Each row of a before or after table is a point. One or more steps were done to the points. Then noise was added and the rows were shuffled. The steps act on how far a point lies along the listed directions, d1 being the first. Write out the steps. A step turns or swaps two directions, mirrors them in a line or flattens them onto one, adds a multiple of one to another, or multiplies one. Angles are multiples of 10 degrees, from the lower direction toward the higher: turns from -170 to 170, lines from 10 to 170 but not 90. Use the fewest steps. Two steps may share a direction if one is a turn and the other turns, adds or multiplies; they go together, in the order done. Otherwise the lowest direction goes first.

Directions:
(1): [-3 59 30]
(2): [ 59 -12  28]
(3): [-31 -28  52]
Before, 10 rows:
[[-29  70  19]
 [-26   1 -13]
 [-15 -41  12]
 [ 50   0 -65]
 [-21  86 -52]
 [  1 -37  29]
 [-68  48  25]
 [ 36  -8 -21]
 [  0  -8   6]
 [ 26  65  32]]
After (10 x 3):
[[ 22  74  18]
 [  2  -8   6]
 [-33  64  33]
 [ 11  87 -54]
 [  3 -37  29]
 [-36 -13 -21]
 [ 18 -40  12]
 [ 25   4 -14]
 [-51  -5 -63]
 [ 64  56  23]]
Steps: mirror d2 and d3 in the line at 60 degrees

Directions:
(1): [ -4 -29  84  -4  39  27  -9 -35]
(2): [ 16  -8   3  95  14  18 -19  34]
Before (14 x 8):
[[  1  -1 -34  51   0   6  -8  26]
 [  0  -8   8  -8 -10  -3   6 -14]
 [ -3  30 -68  -3 -16 -12   3  19]
 [ -4   8  19 -52   3   1  -2 -31]
 [-13 -14  16 -20  14  -6   4 -14]
 [ -4  -4 -13   3  -7  -5   7  -4]
 [ -1  20 -58  -8 -35 -31  19  27]
 [ 19   3  -3  95  12  20 -10  27]
 [  0 -13  33  -3  27  11  -2 -14]
 [  2 -19  28  38  33  17 -23   1]
 [  5  -9  10  -5  -5  24   1   0]
 [ 10   8   3  40   9   0 -10  14]
 [ -7   2 -23  -2 -26 -16   1   7]
 [ 10  -8  23  47  17  16 -18 -11]]
After (14 x 8):
[[  1  -1  39  -4  20   3  -6 -17]
 [  5  -3  -9  12 -15  -4   3  -1]
 [  6 -12  33  33  21  15 -16 -21]
 [  8  -6   0   9  -7  25   0   9]
 [ -1 -17  80  -3  37  28   1 -42]
 [-15   6  -7 -70 -18 -26  27 -16]
 [  0 -21  33  34  34  15 -23  -3]
 [ -4  -4 -19  26   3 -11  -1  17]
 [-12  -4  -3 -25 -21 -15   4 -12]
 [-16 -21  35 -32  22  12   0 -33]
 [  9  -5  -4  40  15   7  -7  15]
 [ 12  23 -45  26 -17  -5 -10  23]
 [ -5  -6  -6  -6  -6  -4   7 -10]
 [-15  16 -13 -67   1  -6  10 -26]]
Steps: swap d1 and d2

Directions:
(1): [-38 -47 -18 -49 -58  53 -34 -27   0 -31   1 -46]
(2): [-50   0 -38   8  62  21  -3 -60  48  48 -30  -1]
(3): [-22 -21 -39  -6 -38 -53  37  59  32  37 -42 -42]
(4): [ -6 -37  31   8  -4   1  29 -24 -60  82  47 -35]
(5): [ -8 -80  67  42  11 -42 -23 -17  32 -26 -22  -1]
Before, 8 rows:
[[  3 -13   5  25   1 -46 -11  37  69 -55 -47  11]
 [-13 -75  44  44  32  -3  -6 -24  44  -8 -23   0]
 [-20 -41 -39 -28 -23  -3  10  -4  22  13 -14 -21]
 [ 23   2   5 -37 -18  32   3  -7  -1 -40  20  -2]
 [  0  10 -29 -29 -29  32   7  -7 -31  23  28 -24]
 [-17 -33  15 -17 -40  14 -26 -25   0 -35  27 -29]
 [ -1 -95  50  35   9 -60   4  18  27  36 -26 -36]
 [-13 -17 -18  -2  -8  -2 -36   3  58 -62 -53   8]]
After (8 x 12):
[[-18 -30 -45 -33 -23   3  14  -4  18  17 -11 -20]
 [ -5 -84  25  24  -4 -65  19  38  28  51 -33 -47]
 [-19 -38  13 -15 -40   8 -25 -21   3 -34  23 -32]
 [ 24  -4  11 -33 -16  30   1 -11   2 -43  19  -2]
 [  0  -5  -9  17  -6 -49  -2  48  70 -46 -50   6]
 [-18 -78  31  41  22 -16   4  -8  51   2 -35 -12]
 [-15 -16 -27  -6 -12  -4 -30  11  59 -56 -55   3]
 [  4  11 -21 -27 -22  38   0 -17 -36  16  34 -16]]
Steps: turn d3 and d5 by -20 degrees

Directions:
(1): [-28 -55   8  24 -19  21  31 -45  51 -21  39  64  78 -31 -11 -43  -8  16]
(2): [-41  16   3  37   8 -71   7  70  41 -10 -24  38  11  62 -60 -13  10 -36]
(3): [ 62  -3  59 -33  28 -67  -1 -43 -47   5 -28  44  16 -25 -63   7   5  28]
(4): [-61   5  34  -4 -26  12 -17 -59  33  33 -34 -36   0  41 -23  24  76  59]
Before (13 x 18):
[[  3  -7  16  13   3 -24  19  18  21 -12  11  44  19 -10 -20 -23 -22  -7]
 [  3  -6  20  -7  -5   3   5 -36   8  19 -23   1   6   8 -24   6  30  32]
 [ 21  -7   5 -22 -17  17  -3 -31  -9   4   6  -6  -2 -19  16  11  -2  25]
 [  0  -8   2   5 -13  25  -9  -6  -5   5  -4 -17  -6  15  -2  11  12  10]
 [ -1   4  26  -2  -2 -27  -6 -19   5   5  -8   7 -13   5 -25   9  11  16]
 [ 21  -3  28  -7   2 -13  -1 -42 -25  15 -21  13   4 -11 -25   8  14  40]
 [ 11  -9  -8   3 -14  15   5   6  -5   4   1   4   6 -17   8 -11  -2   1]
 [-59  -5   2  28 -10   4   5  16  36  -4   2  12  23  37  -7 -13  26  -8]
 [-18 -23  43   8  -5 -27  -3 -62  26  11 -19  35  33  19 -56 -14  42  44]
 [ -2 -17  16  15  -4  -2  11  -7   5 -24   5  26  27 -12 -11  -2   0   1]
 [ -4 -22   4  13 -13   0   9 -17  32  -6  14  48  45  -8 -20 -21  -5   2]
 [ 55 -19  -4   2  14 -41  15  21 -20 -17  14  44  16 -29  -8 -11 -39 -22]
 [ 42 -13   2  -3  16 -18   6   6 -11 -23  25  40  21 -32  -6 -24 -27 -22]]
After:
[[ -4  -4  17  20   4 -37  20  31  30 -16   6  52  21   3 -30 -26 -19 -14]
 [ 12 -11  -9   0 -15  20   5   0  -8   4   4   1   5 -23  12 -11  -3   4]
 [-41 -11   0  13 -13  33   4 -12  19   0  11  -3  19  10  17  -7  22   6]
 [-16   9  27  12   0 -53  -4   6  20   3 -17  20  -9  29 -47   6  13   4]
 [-45 -10  44  32   1 -72   1 -18  53   5 -36  59  39  60 -94 -22  48  21]
 [ -7 -20   4  17 -11  -8   9  -9  37  -8  11  52  46   1 -28 -23  -5  -3]
 [-11  -1  21   5  -3 -20   6 -13  22  14 -31  14  10  27 -43   1  34  21]
 [ 26  -6   2   8  18 -44   9  32   3 -26  17  54  23  -9 -28 -28 -24 -35]
 [ -6   9  31  19   7 -61   4   4   2   6 -37  38  12  30 -65  -1  19  18]
 [ 16  -4   5 -17 -15   6  -2 -22  -3   4   2  -1  -2 -12   9   9  -2  19]
 [  5  -9   0   1 -14  33 -10 -15 -10   6  -2 -22  -7   8   5  12  11  15]
 [ -8 -16  18  21  -3 -14  12   3  11 -25   1  32  30  -2 -20  -3   3  -3]
 [ 35 -13  -1  20  18 -76  18  55  -1 -21   4  62  21   0 -37 -16 -34 -38]]
Steps: add 1.5 times d3 to d2

Directions:
(1): [-14   1 -50  22 -49  22  15  35 -17   6  21  64 -10 -25  21  41 -48   9
  20  11 -35 -21  -8  17  32  41 -52  11 -20 -64  80 -40]
(2): [ 11  -7 -48 -11  15 -20 -24  24   3  26  10 -95  43 -34   2  44   1  -8
  -7 -73 -14 -41 -44 -19  34  12  45 -46 -29 -34 -14 -41]
Before (13 x 32):
[[ -4  -1  16   3  -3  12   7  -2   9  -7  -9  49 -17  37  -6 -10  -2  -5
    3  41   1  21  25   2 -14 -17 -17  32  16  10   6  33]
 [  4   7  43  -7  18  -2  -6 -11  15 -12 -18 -37   7  11 -19 -22  35  -3
   -6  -8  21  17   3  -8 -24 -19  20   1  22  29 -39  27]
 [  0  -5 -69  16 -27  13  -2  54  -3  17  23 -21  30 -38  15  58 -32   8
    7 -42 -47 -47 -35 -18  60  39   3 -34 -38 -73  43 -74]
 [ 19   0  -8 -12  27 -26 -27  24  16   4  -1 -95  39 -16 -12  21  20  -1
   -9 -54   9 -17 -28 -20  20   8  55 -46 -20  -5 -45 -20]
 [-11 -15 -43  24 -20  19   9  40  -3  13   7  22   8 -26   5  39 -24   3
   13 -18 -19 -19  -7  -1  35  36 -32   6 -23 -47  39 -26]
 [-11  -7   3   0   2  -4   5   9  -2   6  -1   2  -4  -1  15   1   4   0
    6   8   2   8   8   2   5   8  -1  -2  -7   6   1   1]
 [ -1  -5 -31   1 -17  13  13  18  -4   6  21   6  -4 -14  13  40 -27  -3
   17 -11  -2  -3   0   8  11  27 -16 -12   4 -33  33 -21]
 [  7  -6 -33 -21   9 -22 -28  -2   2  15  10 -79  40 -16  -7  16  13  10
  -16 -54  -7 -23 -25 -22  -3  -2  38 -37 -14  -2 -29 -24]
 [ -6   6  -7   5   6  -8  -4   5   1 -11  -4   1 -12  -1 -10  -1   9   6
   -4   0   6   6   6   2   5   1 -11   2  -1   9  -4  11]
 [-10   0 -66   4 -28  13   9  38 -16  37  18  -3  27 -37  14  64 -24  -4
   -6 -46 -36 -49 -49   4  49  38  -5   0 -28 -68  60 -62]
 [ -1   0 -30  -6 -12   6  -2  17   3  18   3 -14  16 -24  24  21 -17  -8
    9 -34 -15 -28 -16   1   6  35  12  -5 -13 -25  21 -28]
 [ 12 -11 -53   8 -19  12  -2  41 -10  20  13   5  10 -28  23  32 -31   8
   -3 -24 -31 -26 -32   5  45  21 -28  -8 -14 -57  57 -37]
 [ -2  11 -23  -9 -11   6   8  17  14  13  17 -22  18 -15 -12   8 -19   9
   13 -33  -5 -18   1  -2  14   7  14  -4  -8 -20   9 -23]]
After (13 x 32):
[[  9  -4 -19   1  15   2 -11  20  10   5   5 -61  32 -11  -5  19   8   3
  -11 -37 -19 -20 -25 -31  28   0  41 -35 -17 -17 -25 -31]
 [  2  -7  -3  -4   8   7  10  -2   7   1   8 -15  -1   2   1  20  -7  -6
    9 -12  18  12   9   0  -7  11   2 -15  15  -2   0   1]
 [ 19  -8 -14  -6  14  -1 -10   9   5  14  -5 -31   9  -6   8  -1   4   2
  -16 -21  -3  -3 -21  -1  18  -8   1 -10   2  -9   3   0]
 [ -5   9  -9   9   6  -6  -6   7   0 -11  -3   3 -12  -2  -5   4   8   6
   -4   1  -1   2   2   4   5   3 -15   4  -4   5  -1  10]
 [ -3   1  12   2  -7  11  11   1   9  -5  -7  56 -18  33  -5  -5  -7  -7
    3  42  -1  16  20   6 -13 -13 -18  29  14   3  15  28]
 [  1  -1 -17 -16  11  -5   1   2  -3  27  -1 -45  27 -15  -5  22  12 -12
  -22 -43  -5 -20 -33  -9  15  -3  32  -1  -6  -7  -6 -23]
 [ -9  -9   6   3   1  -5   6   6  -2   4   1   1  -1   2  12   1   5   3
    7   7   5  11  10   7   5   6  -2  -1 -10   5   1   1]
 [  4  -6 -40 -20   7 -21 -28   3   0  16  12 -73  40 -19  -8  23   8  12
  -13 -55 -12 -22 -28 -17   5   1  35 -37 -17 -10 -22 -31]
 [ -3   7  14   7  -8  10   1  10   4  -5  -7 -14   2  -7  -7   0  11   2
    4  -7  -1   3  -8   4  -6   7  -7   2   9 -13   3   2]
 [ -3 -17  -7  11  11   6   3  18   7   8  -8  -9   8  -8  -3   7   5  -4
    3 -20   3  -2   5 -10  10  10  -7   6  -8   1 -11   7]
 [ 17   0 -22  -8  17 -25 -23  30  12   7   4 -84  39 -22 -11  30  12   3
    1 -54  -1 -23 -30 -16  27  21  41 -42 -25 -23 -30 -33]
 [  2  -2  -7 -12   1  -4  -4   3  10  17  -2 -28  16 -14  17   0   0 -14
    2 -36  -2 -18  -9  -1  -8  18  25  -5  -4  -5  -7 -16]
 [  2  15 -12 -11  -1   4   7   5  18  15  12 -33  16  -7 -15  -2 -10  10
   13 -38   4 -11   7  -2   3   3  24  -5  -6  -7  -3 -12]]
Steps: flatten d1 and d2 onto the line at 100 degrees
